Every row gives one point. Each copy is the shape, with its points in the same order, stretched, turned, moved and blurred by noise. Some copies are also mirrored. Which?

Shape:
[[ -8 -27]
 [ 23  25]
 [ 23  33]
 [ -1 -34]
 [ 38  15]
 [  4 -23]]
Copy 1:
[[-17  -8]
 [ 38  12]
 [ 44  20]
 [-14 -16]
 [ 50  -6]
 [ -5 -12]]
Copy 1 is: only turned
Copy 2, 6 rows:
[[ 11 -28]
 [  6  51]
 [  0  55]
 [ 20 -25]
 [ 24  60]
 [ 17 -12]]
Copy 2 is: only turned
Copy 3:
[[ -7  -2]
 [ 17 -29]
 [ 24 -32]
 [-14  -3]
 [  5 -39]
 [ -9  -8]]
Copy 3 is: only turned

Shape (8 x 4):
[[-25   0  -8 -20]
 [  3  16  13 -15]
 [  0 -19   1  -2]
 [ 22  26 -13   5]
 [  6  14   5  12]
 [ 15   2 -10 -34]
 [ 15  -9 -17  39]
 [ -9 -21  14   7]]
Copy 1 (8 x 4):
[[ 20  26  22 -12]
 [-26  23  12 -14]
 [  7  -7   6  19]
 [-20  -3 -34 -36]
 [-23 -14   1 -24]
 [  3  41 -24   9]
 [  3 -60 -28 -10]
 [ -3 -19  28  19]]
Copy 1 is: only turned
Copy 2 (8 x 4):
[[ -8  26   8   3]
 [-24 -10  -2  11]
 [ 18   1   1  13]
 [-13 -32 -29  -4]
 [-11 -10 -20  20]
 [ -2 -25   7 -19]
 [ 32 -17 -36  16]
 [ 13  14   3  28]]
Copy 2 is: mirrored
Copy 3, 8 rows:
[[-35   0  20  17]
 [ -8  16   4  25]
 [-12  -3 -15  13]
 [  7  40 -10 -22]
 [ 15  10  -1  -6]
 [-34  43 -16  23]
 [ 23   4 -21 -47]
 [ -4 -23   1   7]]
Copy 3 is: mirrored
Copy 4:
[[ 22   2   1  -8]
 [-20 -16 -19 -10]
 [-12  11  -6  -6]
 [-25 -23 -21  22]
 [-22 -11  -4   4]
 [-15  -9 -39  -2]
 [-19   6   8  29]
 [ -9  16   7 -15]]
Copy 4 is: only turned

Shape:
[[-11  -5  -6  12  -6   3 -11  -9]
 [ 11  -2  15  21   0  11  16  -6]
 [ -6  50  18   2   6  -2 -10  10]
 [ 13  37  -5   8  10  28 -11   4]
 [-23  11 -26  18 -47 -30  -8  -3]
 [  9  -2  -4 -21 -15  15 -16  -5]
 [-24  -2  10  21  19 -17  -9  29]
 [ -1   4   0  31  45 -11  -9 -12]
 [ 33 -10  14 -15   2   7 -34  19]
 [ 33  32  15 -14  29   1  32   3]
 [  7  34   1  30  13   2 -37  11]
 [-23 -26 -17  11  21  -4 -19   1]
 [ -8 -13  23 -32 -39  28 -23 -38]
 [  2 -47 -17  -7 -43   6 -17  27]]
Copy 1 (14 x 8):
[[  0  -4   7   1 -14  -5  -2  -8]
 [ -1 -15  -3 -15  12  16 -28  -3]
 [ 14 -33  29  -9  14   7  29  -7]
 [  7 -22  18  -3  -7  28  12 -28]
 [ 35  -1  42  27 -22 -18 -11   7]
 [ -5  22  14  16   1  10   5  -5]
 [  1 -30 -14 -19 -10 -26   9   4]
 [  9 -16   7 -46 -20  -7   4 -20]
 [-30  10   3  -3  10  42  23  30]
 [ 28 -11   3 -31  36  34  10 -17]
 [ -2 -39  32 -15 -20  21  22   1]
 [ -2   7 -15 -16 -31 -28   5 -20]
 [-37  30  36  32  24   4   2   2]
 [-12  25 -28  45 -16   6 -20  25]]
Copy 1 is: mirrored
Copy 2 (14 x 8):
[[ 11   9   1  10   5  20  12 -10]
 [  9 -10   9   8  13  25  -7  -9]
 [-45  -6   1  30  -3  -4 -14 -11]
 [-11  10   0  26 -10   6 -28  -8]
 [-10  19  -3 -15  12  -6  17 -39]
 [  7  12  17   0   0 -14  -3  11]
 [-11   2 -23  12   0  38  16  -7]
 [ 21  12  -7  37  19  45   8  -3]
 [-15  16  33  -5   6   3   1  35]
 [-25 -23   7  27  25   3 -38  20]
 [-29  28   7  34   1  30  -6 -13]
 [ 28  13 -27   9   1  37  27  -1]
 [ 13  -2  52   7  -6 -39  19   6]
 [ 10  23   9 -52  -8  12  19   6]]
Copy 2 is: only turned
Copy 3, 14 rows:
[[ -8   3   1 -20 -11  -8  17 -19]
 [-13  36 -27  -8   1 -27  -1 -21]
 [ 10  33 -17  -9 -52  12 -19 -24]
 [ 14  45 -14  -6 -21   3  17  -1]
 [-10 -39  22  -1 -39 -14   1 -60]
 [ 27   1  -9  -5  -3  -6   2  12]
 [-46  12  18  -4 -25  16 -31 -36]
 [-36  30   4 -38 -40  -1  12  -6]
 [ 28   9   0  21 -13  -6 -34  26]
 [  4  45 -55  10 -20   2  -2  19]
 [  5  35  21  -9 -57  -3 -12 -18]
 [-35 -10  23 -26  -2  11  12  -9]
 [ 58  -3 -33 -39   3 -24   9   9]
 [ -1 -40  32  33  38 -12 -15 -17]]
Copy 3 is: mirrored
Copy 4 (14 x 8):
[[ -9   1 -11  -4  -2   2  23  -8]
 [ -5  -7  22  -9   8 -14   0  -7]
 [ 23 -30 -30   7  36  33   2 -18]
 [ -3 -13   1  20  27  34   2  -1]
 [-26 -14 -11 -14 -14  10  23 -41]
 [ -3  17   7   9   2  35   7  -7]
 [ 31 -22 -48  12   2  -3  -1 -11]
 [ -8  -3 -45   3  13 -20  14   7]
 [ 11   6 -18   2   1  52 -24   9]
 [  3  12  13  27  44  11 -20 -10]
 [  1 -35 -44   0  21  34  -2   2]
 [  5  13 -36  17 -19 -11  25   2]
 [  7  15  18 -31   2  30  35  -1]
 [ -7  10  16   5 -39  31  -7 -13]]
Copy 4 is: mirrored

Shape (15 x 9):
[[-35 -13 -11  -3   0  23  27  15   3]
 [ 25  27   3 -20   8 -15 -33  16   1]
 [ 18 -18 -15  -6  11  24 -11  32  -3]
 [  4  -5 -18 -16  -6  20  14  -7  16]
 [-15 -10  12   5 -35  31   6  -7   2]
 [ 12  14  35  -1  14  -7 -16 -14  29]
 [ -1 -12 -11 -22  -6  13  25   6  -5]
 [ 23  14  26   2   1 -11 -27  14 -21]
 [ 17  10  -8  18  -6   2  -4   0   7]
 [ 18  -5  36 -36 -16  13  21  14  -9]
 [ 20  -3   3   6 -16  -3 -21   5  28]
 [ 10  -2   6   1  26 -11  -4  -7  26]
 [-21 -26   8   4 -23 -14  -4  10  -1]
 [ 30  18  12   0 -35  29  24  13  14]
 [ -2  21 -12   9 -11  20   2  29   3]]
Copy 1:
[[ 16  16   9 -26 -24  17 -18  -2 -36]
 [-30  -5 -11 -32  11 -17  -8  16  34]
 [  8   4   1 -57  30 -15 -23  19 -19]
 [-17  16   4  -1 -16  -7 -29  19 -26]
 [  8 -11 -27   6  -6  30  -8  26 -33]
 [ -4  12 -17  23   7  11 -22   0  22]
 [-10  -2  11 -10 -11  -2 -21   7 -35]
 [ -7 -23 -14 -17  30  11  10  17  28]
 [-14  21  -6   1   9   5   9  17  -2]
 [-18 -32 -14  -2  11  20 -34   0 -39]
 [ -6   9 -22   0  13 -14  -3  11 -11]
 [  3  27   9  10   5 -12 -18  -7  11]
 [ 28 -21  -6   7  -9  -5  14  -4 -19]
 [-46   8 -34  -7  16  35 -14  13 -56]
 [-19  17 -19 -47   4  20  -1  15 -17]]
Copy 1 is: mirrored
Copy 2:
[[-11  38  15 -20  41 -28   4   8   4]
 [ 19 -47 -21 -13 -51  16 -12  20 -14]
 [-23  25  -1   4 -17  13 -12  22 -37]
 [-13  32 -23 -11  14   3 -16  -7  13]
 [-24   7  18  -9  29   2 -12 -36   6]
 [ 32 -35  -4 -29 -10  60 -13  14  18]
 [-27  27 -15 -10  16 -11  13  -4   6]
 [  6 -43  10   0 -43  33  12   7 -29]
 [ 19   5 -14   4  -4  23 -15  -2 -18]
 [-53 -17  -1 -35   0  29  27 -23  -6]
 [ 11 -20 -19   0  -6  41 -32   5  -5]
 [ 34  -2 -22 -10  -6  43  -6  37  12]
 [ -4 -18  10  14  22   2   6  12  13]
 [-32   3 -14 -34  13  34 -18 -48 -38]
 [  6  10   7 -23   1 -16 -23  -5 -40]]
Copy 2 is: mirrored
Copy 3, 15 rows:
[[ 52  46  -4  25   7  15   2 -25  -2]
 [-11 -29  13 -29   3  22  -3  12  12]
 [ 24  -9  12  12   0  40 -22 -29   8]
 [ 16   9  -9  22 -15   2 -17  -3   3]
 [ -2  21 -28  23  -2   2   5 -40   0]
 [-18 -21  20   6  10 -18   4 -22   0]
 [ 24  16 -19  19  12  14  -5  -4 -16]
 [ -8 -32  -1 -24  28  24   3 -24  -7]
 [  3 -15  -2 -10  -8  -2 -23 -18  10]
 [-13  -4 -21  25  25  21  12 -15 -59]
 [-22  -7   0   1  -6  -3 -26 -15  19]
 [  8  -8  19   8   9  -9 -18 -11  11]
 [ -1  35 -20  11  36   8  -2 -17  15]
 [-13 -14  -9   2 -26  -1 -18 -30 -44]
 [ 25   6   6 -12 -19  14  -8 -25   0]]
Copy 3 is: only turned
Copy 4:
[[ 16  16  21  11  46 -21  -8   1  14]
 [  3  -6 -21 -17 -19  26  -5  -3 -32]
 [ 13   7  -5  -3  18  12 -35  25 -11]
 [  6 -22  25   9  14  -7 -17  -7   3]
 [-23 -17  10  -3  23 -30 -16  14  35]
 [ -9 -24   6 -12 -22  22  34  23  17]
 [ 26  -7  26  -9  20 -17 -27  -9   4]
 [ -3   6 -16 -35 -12  10  -5  20 -18]
 [-16  -3   4   7   0  -7  -6  11 -20]
 [ 38 -35  10 -37   0 -25 -24  12  31]
 [-23 -16  -4   3 -27   5 -16  22  12]
 [  5  -3  23  -3 -16  25  19  14   1]
 [-10  22  16 -19 -10 -11 -25   9  31]
 [  2 -45  -9  12  12 -48 -22  19   4]
 [ -4   5 -20  21  32 -23 -13   8 -24]]
Copy 4 is: only turned
